Rows are points. The points of each table are mixes of a few directions, plus a little noise. Count the directions of each table, and those that both share. Where both have some left over, give the other angles between the two spaces (their principal angles), to ten degrees, smallest first.

First (5 x 3):
[[ -1   8  14]
 [  9 -43 -72]
 [ -1   5   8]
 [  0  -1  -2]
 [ -7  31  52]]
Second, 6 rows:
[[  6 -31 -53]
 [  0  -4  -7]
 [  3 -14 -23]
 [  3 -12 -20]
 [ -9  42  70]
 [ -4  19  32]]
Directions: first 1, second 1, shared 1

First, 7 rows:
[[ -3  25 -21   6]
 [  2 -13  11  -3]
 [ -1  15 -12   4]
 [ -2  20 -17   5]
 [  9 -93  76 -22]
 [ -4  42 -35  10]
 [  0   4  -3   1]]
Second:
[[  8  -9  11  17]
 [-15 -11 -48  -7]
 [  8  56 -10  30]
 [-22 -11 -30 -46]
 [ -4 -25  15 -22]
 [ 24   0  63  28]]
Directions: first 1, second 3, shared 1

First, 7 rows:
[[  25   13    6    2   14   -3]
 [  -7   18  -17  -13   23  -16]
 [  11   14    7   34   43   24]
 [  38   10   12    1   16   -2]
 [ -55  -20  -14  -11 -102  -17]
 [  15    6    8   21   44   20]
 [ -27  -42   -3  -34  -37   -7]]
Second:
[[-16  15 -26 -42  -6   1]
 [  0 -16   9  12  14 -22]
 [ 31  -3  36  63 -12  34]
 [ 14  18   6  16 -22  41]
 [  4  17  -5  -3 -17  28]
 [ -4  12 -11 -16  -9  11]
 [-14 -57  15  11  58 -95]
 [-14  15 -25 -39  -6   2]]
Directions: first 4, second 2, shared 1; angles 70

First, 10 rows:
[[  4   2  -1  21  27  10  -6  -6  -2]
 [  2   8  -2  31   1  24   5   1 -13]
 [ 11   8  -6  29   3  83  25   2 -53]
 [ -9  11   3  -6 -81  12  26  18 -16]
 [  0  -9   2 -38  -1  -8   3   0   0]
 [  6   4  -4  15   3  49  14   1 -32]
 [  2  -5  -1 -19   4   7   4  -1  -7]
 [ -1  -1   1  27  42 -39 -28 -10  33]
 [-15  -5   8 -58 -72 -62   3  14  29]
 [ -2 -13   1   0  74 -78 -47 -19  60]]
Second, 9 rows:
[[ -2 -15   4 -49  13 -41 -12  -4  23]
 [ 11  -1  -5  36  64  28 -11 -13 -10]
 [-15  25   3  75 -37 -52 -18   7  42]
 [  8 -15  -1 -61   0  37  21   1 -33]
 [ 14 -17  -4 -31  57  38   4 -11 -25]
 [-10  26   1  48 -86  20  23  19 -15]
 [ -4   0   2   6  10 -40 -17  -4  29]
 [  9  -8  -3 -19  23  38  10  -3 -27]
 [-10   5   4  -6 -44 -30   1   9  16]]
Directions: first 3, second 3, shared 3

First:
[[   5   26  -30  -15  -17   12   17  -19   -7  -47  -25]
 [  -2  -14   17    8    9   -6  -10   10    4   26   14]
 [  10   56  -65  -32  -37   26   37  -41  -15 -101  -55]
 [  -3  -13   15    8    9   -6   -8   10    4   24   13]
 [  -1   -9   10    5    6   -4   -6    7    2   16    8]
 [   0   -1    0    0    0    0    0    0    0    1    0]
 [   0    3   -4   -2   -2    2    3   -3   -1   -6   -3]
 [ -11  -63   74   37   41  -30  -42   47   17  114   61]
 [   2   14  -17   -8   -9    7    9  -10   -4  -26  -14]]
Second, 10 rows:
[[ 25 -16  10  15  71 -52 -38 -16 -70 -41 -45]
 [ -2  20 -16 -10 -21  30  12  -8  17   6  11]
 [  9   9  -5   0  18   7 -11 -13 -15  -2  -3]
 [-27 -20   3  -7 -64 -27  45  33  36 -34 -15]
 [ -6  16  -8  -7 -23  38   9  -1  29  31  29]
 [-12 -26  19   7 -13 -27   8  24  13   2   0]
 [-15  -8  10   0 -26  10  12  19  32  31  25]
 [ -2   9  -2  -2  -7  27   0  -1  17  31  25]
 [ -9   3   4  -1 -16  24   5   8  27  37  29]
 [ 39  13 -15   5  81 -29 -41 -44 -87 -61 -57]]
Directions: first 1, second 3, shared 1

First, 8 rows:
[[-30   8   3  11   8 -14  15  -5  25 -19 -22 -17]
 [-11   3   1   4   3  -6   5  -2   9  -8  -8  -6]
 [ 62 -15  -6 -23 -17  30 -31  12 -53  41  47  37]
 [ 28  -7  -3 -10  -7  14 -13   5 -23  18  20  16]
 [ 80 -20  -8 -29 -21  39 -39  15 -67  52  59  46]
 [-49  12   5  18  13 -24  24  -9  42 -32 -37 -29]
 [-62  15   6  23  16 -30  30 -12  52 -41 -46 -36]
 [-18   4   2   6   5  -9   8  -3  15 -12 -13 -10]]
Second:
[[ 33  -4  -9 -40  -8  -2 -23  31 -23   9 -28 -18]
 [ -2  -3   5  23   0  13   6 -20  -3   9  40  28]
 [-19   0   9  39   4  11  17 -32  10   2  46  31]
 [ 66 -14 -10 -43 -17  20 -36  28 -52  35  15  14]
 [-23   9  -3 -17   6 -27   5  17  23 -26 -63 -46]
 [-19   8  -4 -18   5 -25   3  18  20 -23 -60 -43]
 [  0  -1   2  10   0   7   2  -9  -2   5  19  14]
 [-33   2  13  56   8  12  27 -45  20  -2  57  39]
 [  0   7 -12 -53   1 -34 -13  46   9 -23 -98 -70]
 [ 22  -4  -4 -14  -6   7 -12  10 -17  12   4   4]
 [-25   0  13  56   6  17  24 -46  13   4  68  47]]
Directions: first 1, second 2, shared 1

First:
[[ 15 -12  48 -15   4  24   0 -10 -19   2  -9 -16 -15  15]
 [  4  -6  27  -2  -2  14   1  -5  -4   3  -5  -8  -2   6]
 [-20  63 -11 -56 -21  31 -32 -42  51  39 -38  63  37  23]
 [  2 -33  -7  44   5 -22  21  27 -14 -23  26 -32  -8 -18]
 [ 16 -47  43  31  11   2  23  19 -32 -19  17 -53 -23  -4]
 [-26  -1  22  43 -21  16  15   4  48  -5  -1  -6  45  -5]
 [ 17  27 -54 -63  20 -23 -25 -11 -35  11  -5  38 -34   5]
 [  0  23 -66 -21   5 -32 -14   2  -6   4   8  32  -8 -11]
 [-34  30  -9  20 -31  13  -2  -8  68  11 -10  27  56  -1]
 [ 27 -45   9  18  25 -19  17  24 -59 -24  25 -45 -45 -11]]
Second:
[[ 26  15   6 -21 -10 -15 -47  -4 -42  36 -14  -4  32  15]
 [-20  -3  -8   4  -5  -9 -26 -19  20   7  13   0 -50   0]
 [ 32 -37 -30  -9 -13 -13  44  15 -14  41  19  33  21   5]
 [-29 -22  14 -11 -41  35  -8  -2  38 -26   7 -13 -44  -7]
 [-15  34  22  53  21  31  62  39  59 -44  30 -51  -2 -27]
 [  3  28  11  -9  11 -17 -55 -17 -32   9 -24  -7  13  10]
 [ 46  -4 -14  10  22  -6  78  38 -23  17   7  14  74  -1]
 [-29  12 -13 -18  11  16   1  -8  23 -48  -5   4 -51 -12]
 [-15 -23  12   0   2 -22 -49 -41 -28   8 -33  22   4  17]]
Directions: first 3, second 6, shared 1; angles 50, 90
